Each row is a point. The window is the flat piece filled in between its corners: a triangle in 3 columns, a solid with four corners in 4, and so on. A path goes straight from each point to the next, and from the last back to the first. List the points from which the path goes on through the window.

Window, 4 rows:
0.043 0.033 0.029 0.013

-0.010 -0.089 -0.023 -0.036

0.058 0.058 -0.012 0.034

0.001 0.021 -0.007 -0.011
Path:
(1): 0.021 0.015 -0.012 -0.029
(2): -0.002 0.018 0.000 0.006
(3): 0.017 0.031 0.048 0.071
(4): 0.059 0.051 0.017 -0.005
(5): 0.050 0.027 0.019 -0.014
(6): 0.024 0.018 0.025 0.032
(7): 0.022 0.054 0.019 0.044
(8): 0.074 0.070 -0.011 -0.029
(9): 0.040 0.006 0.011 -0.018
(10): 0.007 0.005 0.013 0.028
(11): 0.020 -0.010 -0.007 0.030
(12): 0.051 0.002 -0.011 -0.005
Through the window after points: 1, 5, 9

Window (6 x 6):
0.056 -0.013 0.018 -0.008 -0.003 -0.006

0.028 -0.011 -0.008 0.105 0.016 -0.030

0.058 0.045 -0.001 -0.051 -0.056 0.040

-0.049 0.002 0.039 0.044 0.040 -0.013

-0.026 0.019 -0.018 -0.095 -0.028 0.002

0.025 -0.025 0.019 0.018 -0.057 -0.002
Path:
(1): 0.031 -0.020 0.013 0.053 0.007 0.053
(2): 0.030 -0.022 -0.013 0.029 0.036 0.057
(3): 0.029 0.027 0.020 0.005 0.003 -0.048
(4): -0.011 0.024 0.027 -0.018 -0.011 -0.033
(5): 0.002 -0.004 -0.038 0.025 0.032 0.055
(6): 0.031 -0.023 -0.013 0.038 0.008 0.022
(7): 0.018 0.010 0.018 0.055 -0.034 -0.051
(8): 0.034 0.019 0.018 0.041 -0.014 -0.050
(9): 0.033 -0.021 -0.002 0.052 0.009 -0.003
(10): 0.018 -0.003 -0.001 0.001 -0.008 0.063
(11): 0.028 0.042 0.015 -0.028 -0.034 -0.003
(12): 0.030 0.029 0.038 0.038 -0.027 -0.035
Through the window after points: 6, 8, 10

Window (8 x 8):
0.040 0.044 0.015 0.034 0.013 -0.083 0.017 -0.001

-0.052 -0.037 0.036 0.016 0.044 0.013 -0.054 -0.058

0.012 -0.036 0.006 0.028 -0.083 0.009 0.046 0.039

-0.036 0.040 0.071 -0.014 -0.034 -0.060 -0.029 0.025

0.050 0.046 0.029 -0.046 0.041 0.006 -0.026 -0.041

-0.021 -0.060 -0.050 -0.002 -0.054 0.013 0.109 0.045

0.010 -0.008 -0.035 -0.033 -0.053 -0.016 -0.027 0.003

-0.058 0.013 0.005 0.040 0.041 0.043 -0.036 -0.019
Path:
(1): -0.025 -0.018 0.012 0.021 -0.060 -0.001 0.040 -0.013
(2): -0.050 0.060 0.043 0.002 -0.046 -0.041 0.002 -0.043
(3): -0.007 -0.002 0.055 -0.014 0.004 -0.035 -0.043 0.065
(4): -0.011 -0.015 0.030 0.007 0.003 -0.017 -0.024 0.066
(5): -0.027 0.024 0.016 0.006 -0.048 -0.012 0.013 -0.030
(6): -0.043 0.045 0.015 0.024 -0.019 -0.011 0.003 -0.087
(7): -0.006 -0.012 0.018 0.015 0.025 -0.007 -0.022 0.002
(8): -0.032 -0.027 0.004 0.001 0.046 0.021 -0.057 0.035
(9): -0.049 0.012 0.016 0.017 -0.020 0.021 -0.009 -0.036
(10): -0.013 0.052 0.022 0.006 -0.016 -0.032 -0.020 -0.050
(11): 0.016 0.022 0.032 0.005 0.023 -0.021 -0.054 0.004
(12): 0.006 -0.034 0.017 -0.017 0.003 -0.005 -0.001 0.049
(13): -0.012 0.016 0.005 0.007 -0.047 -0.011 0.032 -0.010
(14): -0.052 0.011 0.011 0.022 -0.041 0.016 0.013 -0.034
(15): -0.038 -0.019 0.008 0.020 -0.007 -0.012 -0.020 0.026
(16): 0.004 -0.036 0.009 0.015 -0.017 0.008 0.000 0.027
Through the window after points: 2, 4, 6, 12, 16

Window (9 x 9):
-0.049 0.002 0.012 0.051 0.059 -0.024 0.010 -0.096 -0.004

-0.005 -0.034 -0.009 -0.012 -0.060 -0.015 -0.079 -0.030 -0.043

0.026 -0.003 0.001 -0.006 -0.019 0.000 0.054 0.023 0.052

0.006 0.014 0.059 0.043 0.031 0.006 -0.002 -0.057 0.032

0.028 -0.025 -0.024 -0.036 -0.010 -0.002 -0.077 0.043 -0.030

0.021 0.024 -0.030 -0.061 -0.044 0.022 -0.051 0.006 -0.030

-0.023 -0.014 0.043 -0.042 -0.001 0.023 0.035 0.017 0.037

0.058 -0.042 0.026 -0.072 -0.006 0.040 0.077 0.015 0.029

-0.049 -0.016 -0.014 0.075 0.012 0.043 -0.040 -0.075 -0.033
Path:
(1): -0.006 0.002 0.062 -0.006 -0.030 -0.026 0.017 0.052 -0.045
(2): -0.008 -0.007 0.027 0.018 -0.005 -0.005 -0.014 -0.019 -0.095
(3): -0.023 -0.023 -0.025 -0.012 0.005 0.027 -0.062 -0.067 0.052
(4): 0.012 -0.017 -0.013 -0.028 -0.006 -0.013 -0.058 -0.015 0.021
(5): -0.002 -0.019 0.006 0.001 0.006 0.026 -0.006 0.039 -0.074
(6): 0.012 0.002 0.047 -0.016 -0.004 -0.014 0.024 0.032 -0.010
(7): 0.027 -0.018 -0.027 -0.043 -0.007 0.014 -0.024 -0.039 0.053
(8): 0.011 -0.034 -0.020 -0.046 -0.003 0.012 0.021 -0.014 0.052
(9): 0.033 0.000 0.055 0.001 -0.002 0.019 0.060 0.009 -0.013
(10): 0.012 0.018 0.030 -0.003 -0.018 -0.017 -0.018 0.029 -0.072
(11): -0.001 -0.038 -0.032 -0.034 -0.044 0.025 -0.056 -0.052 0.016
(12): 0.007 -0.016 -0.008 -0.020 0.012 0.010 -0.017 -0.036 0.015
(13): -0.001 -0.013 0.052 -0.004 -0.016 0.023 0.014 -0.008 -0.056
(14): 0.022 -0.009 0.052 -0.007 -0.015 -0.016 0.037 0.008 -0.047
(15): 0.012 -0.013 0.011 -0.029 -0.010 0.002 -0.020 -0.021 0.042
(16): 0.022 -0.025 -0.017 -0.050 0.005 0.025 -0.008 -0.012 0.047
Through the window after points: 4, 8, 10

Window:
0.061 -0.063 -0.072 -0.012 -0.013 -0.021 0.026 0.018 0.068 0.012 -0.018

0.006 -0.091 -0.014 -0.037 -0.016 0.004 0.031 -0.072 -0.019 0.047 0.025

0.061 0.019 -0.062 -0.054 0.007 -0.014 0.035 -0.006 0.069 -0.052 -0.020

0.002 -0.128 0.013 0.011 -0.079 -0.007 0.030 -0.106 -0.014 -0.011 0.042

-0.044 0.053 0.023 0.045 0.017 0.012 0.014 0.017 -0.015 -0.003 0.022

-0.010 0.020 0.030 0.009 0.017 -0.028 -0.050 0.005 -0.030 -0.024 0.046

0.052 -0.039 -0.009 -0.013 0.055 -0.002 0.043 -0.011 0.090 -0.008 -0.013

-0.048 0.039 0.031 0.024 -0.014 -0.028 -0.029 -0.040 0.014 0.023 0.053

0.018 -0.013 -0.054 0.005 0.051 0.020 -0.005 -0.026 0.070 -0.018 -0.056

-0.063 0.018 0.020 -0.005 0.014 0.040 -0.031 0.034 0.032 -0.001 0.041

-0.017 -0.018 -0.036 -0.029 0.044 -0.037 0.031 0.015 0.076 -0.029 -0.053
Path:
(1): 0.008 -0.053 -0.060 -0.005 0.054 -0.014 0.028 -0.043 0.035 -0.009 0.038
(2): 0.005 -0.025 -0.047 0.021 0.063 -0.015 0.038 -0.016 0.047 -0.009 0.040
(3): 0.018 -0.002 0.037 -0.027 -0.013 0.008 -0.012 -0.003 0.041 -0.007 -0.050
(4): 0.022 -0.018 -0.006 -0.024 -0.016 -0.006 0.007 0.005 0.045 0.008 -0.034
(5): 0.012 -0.019 -0.048 -0.007 0.020 0.000 0.014 -0.003 0.049 -0.016 0.024
(6): -0.005 -0.059 -0.030 -0.006 0.008 -0.002 0.018 -0.055 0.004 0.011 0.038
(7): 0.014 -0.065 0.002 -0.030 -0.024 0.002 0.020 -0.046 0.003 0.026 -0.003
(8): 0.002 0.014 0.013 0.008 -0.012 -0.008 -0.003 -0.013 0.039 -0.007 -0.007
(9): -0.027 -0.023 -0.061 -0.002 0.029 -0.025 0.003 -0.019 0.041 -0.036 0.081
(10): -0.026 0.012 -0.030 0.021 0.025 -0.024 -0.001 -0.002 0.020 -0.035 0.074
(11): -0.005 -0.012 0.024 -0.014 -0.028 0.002 -0.015 -0.023 -0.002 0.024
 -0.033
(12): 0.039 -0.058 0.034 -0.004 -0.011 0.014 0.003 0.000 0.067 0.010 -0.057
(13): 0.009 -0.019 -0.047 -0.009 0.024 -0.014 0.024 -0.004 0.036 -0.016 0.004
(14): -0.031 -0.044 -0.037 -0.002 0.026 0.010 0.003 -0.022 0.019 0.014 0.068
(15): -0.010 -0.012 0.018 -0.019 -0.012 0.016 -0.002 0.000 0.024 0.006 -0.006
(16): 0.011 -0.033 0.020 -0.028 -0.019 0.003 0.017 -0.020 0.031 0.021 -0.032
Through the window after points: 2, 4, 6, 14, 16

Window:
0.078 0.032 0.026 -0.020 0.024 -0.042 -0.044 -0.022 -0.058 -0.039 -0.007
 -0.014

-0.011 0.031 0.024 -0.043 0.006 0.012 0.001 -0.077 0.022 -0.001 0.024
 -0.038

-0.006 0.036 0.072 0.011 -0.045 0.006 -0.042 -0.106 -0.007 0.008 -0.004
 0.011

0.004 0.060 0.062 0.046 0.017 0.006 0.043 -0.058 0.014 -0.022 0.032
 -0.006

-0.012 -0.015 -0.057 0.031 0.042 -0.009 -0.036 0.061 -0.009 -0.006 0.039
 -0.047

0.058 0.063 -0.039 -0.004 0.038 -0.030 -0.081 -0.053 -0.035 -0.084
 -0.010 0.018

0.016 -0.013 -0.086 0.023 -0.017 0.027 0.035 0.054 0.012 -0.002 0.012
 -0.047

-0.010 0.086 0.042 -0.009 -0.011 0.059 -0.004 -0.038 0.012 0.048 0.017
 -0.012

-0.035 -0.011 -0.034 0.017 0.014 0.053 0.018 0.085 0.044 -0.020 -0.027
 -0.067

-0.002 0.010 -0.057 0.011 0.010 -0.041 -0.009 0.060 0.054 0.025 -0.017
 -0.039

-0.006 0.049 -0.003 -0.018 0.011 -0.037 -0.001 -0.007 -0.055 -0.062
 0.012 0.029

-0.028 0.024 0.021 0.021 0.036 0.035 0.045 -0.054 -0.006 0.039 -0.022
 -0.007
Path:
(1): 0.018 -0.001 -0.010 -0.013 0.032 -0.019 -0.018 0.006 0.007 -0.025 0.013
 0.031
(2): -0.002 0.015 -0.002 -0.009 0.029 0.013 0.011 -0.002 0.024 -0.006 0.014
 -0.001
(3): 0.003 0.043 -0.022 0.012 -0.002 0.013 0.007 -0.002 -0.023 -0.004 0.000
 -0.047
(4): 0.005 0.046 -0.037 0.015 -0.004 -0.018 -0.025 0.021 -0.020 -0.008 -0.015
 -0.054
(5): 0.041 -0.036 0.016 -0.016 0.037 0.005 0.031 -0.001 0.057 -0.004 0.023
 0.024
(6): 0.023 -0.004 -0.007 -0.025 0.040 0.028 -0.006 0.066 0.048 0.004 -0.004
 0.022
(7): -0.023 0.037 -0.049 0.038 -0.007 -0.019 -0.013 -0.006 -0.002 -0.030
 -0.019 -0.081
(8): -0.007 0.036 -0.007 0.008 0.017 0.003 0.000 -0.040 -0.010 -0.021 -0.006
 -0.048
(9): 0.019 0.016 0.027 -0.022 0.017 0.027 -0.021 0.011 0.043 0.010 0.033
 0.054
(10): 0.032 0.020 0.003 -0.008 0.046 -0.001 -0.033 -0.036 0.000 -0.035 0.008
 0.037
(11): 0.006 0.066 -0.028 0.009 -0.008 -0.014 -0.031 -0.032 -0.023 -0.039
 -0.013 -0.051
(12): 0.028 0.062 -0.024 0.047 -0.009 0.006 -0.017 0.019 -0.041 0.001 -0.011
 -0.086
Through the window after points: 4, 6, 8, 10

Window (14 x 14):
-0.012 -0.048 0.025 -0.008 -0.037 -0.057 0.035 -0.022 -0.042 0.043
 -0.036 -0.055 0.026 -0.004

0.021 -0.060 -0.040 0.005 0.067 0.025 -0.034 -0.041 -0.031 -0.033 0.027
 -0.030 -0.049 -0.036

0.016 0.017 -0.082 -0.005 0.008 -0.005 -0.022 0.027 -0.046 0.007 -0.036
 0.044 -0.044 -0.052

-0.031 0.032 -0.053 0.041 0.029 -0.057 -0.042 -0.010 -0.045 0.018 0.016
 -0.015 -0.006 -0.056

0.044 -0.041 0.000 -0.052 0.005 0.047 -0.053 -0.009 0.059 -0.023 -0.033
 0.072 0.090 -0.014

0.020 0.014 0.006 -0.007 0.052 -0.026 0.024 0.057 0.006 -0.036 -0.048
 -0.018 0.034 0.021

0.050 -0.035 0.072 -0.046 -0.027 0.010 -0.074 0.024 0.036 -0.044 -0.005
 0.044 0.026 -0.026

0.008 -0.056 0.049 0.024 -0.032 0.037 -0.013 0.042 0.072 0.031 -0.003
 0.027 0.026 -0.083

0.008 0.022 -0.031 -0.035 0.005 -0.059 0.053 -0.023 0.022 -0.008 0.008
 -0.047 -0.008 0.046

-0.017 0.007 0.034 0.039 0.013 -0.034 0.045 -0.031 0.007 0.027 -0.035
 0.031 -0.009 0.020

-0.085 -0.012 -0.007 -0.002 -0.002 -0.037 0.037 0.000 -0.008 -0.026
 -0.008 -0.030 -0.007 0.059

0.037 0.056 0.030 -0.069 -0.012 0.061 -0.053 0.017 0.033 -0.046 -0.082
 0.005 0.049 -0.058

-0.035 0.006 0.013 0.011 -0.001 -0.022 0.060 -0.002 -0.064 0.053 0.044
 -0.026 0.006 0.030

-0.007 -0.031 -0.035 -0.043 0.074 -0.013 -0.040 -0.014 -0.003 0.050
 -0.006 -0.016 -0.041 0.021
Path:
(1): 0.014 -0.043 -0.004 -0.058 0.069 0.004 0.017 0.015 0.040 -0.037 -0.017
 0.062 0.023 -0.067
(2): -0.014 -0.022 0.004 -0.035 0.006 -0.056 0.036 -0.017 -0.003 0.020 -0.021
 -0.020 0.021 -0.020
(3): 0.018 -0.001 0.008 0.037 -0.025 0.000 0.000 -0.005 -0.022 0.006 -0.017
 -0.032 -0.011 0.052
(4): 0.035 -0.002 0.004 -0.009 -0.031 0.023 -0.016 0.014 0.017 -0.001 -0.029
 0.000 0.035 0.011
(5): 0.001 0.001 0.017 -0.046 0.045 -0.010 -0.015 0.004 0.013 -0.030 -0.036
 0.016 0.029 -0.036
(6): -0.020 -0.037 0.019 -0.046 0.029 -0.028 0.049 -0.023 -0.021 -0.037
 -0.020 0.036 -0.006 -0.048
(7): 0.028 -0.001 -0.014 0.069 0.008 0.025 -0.059 0.002 0.033 0.058 0.000
 -0.027 -0.007 0.027
(8): 0.027 0.022 -0.014 -0.009 0.009 0.019 -0.032 0.009 -0.002 -0.005 -0.037
 -0.003 0.003 -0.013
(9): -0.008 -0.003 0.002 -0.068 0.011 -0.007 -0.006 0.004 0.009 -0.012 -0.036
 0.013 0.014 -0.046
(10): -0.044 -0.013 -0.002 -0.022 0.048 -0.046 0.020 -0.004 -0.008 -0.032
 -0.002 0.014 0.002 -0.015
(11): 0.002 0.011 -0.023 0.016 -0.041 0.000 -0.005 0.008 -0.002 0.034 -0.019
 -0.063 -0.002 0.061
(12): 0.023 -0.007 -0.002 -0.016 -0.013 0.014 -0.034 -0.011 0.019 -0.003
 -0.024 0.006 0.045 0.019
Through the window after points: 2, 4, 6, 8, 10, 12
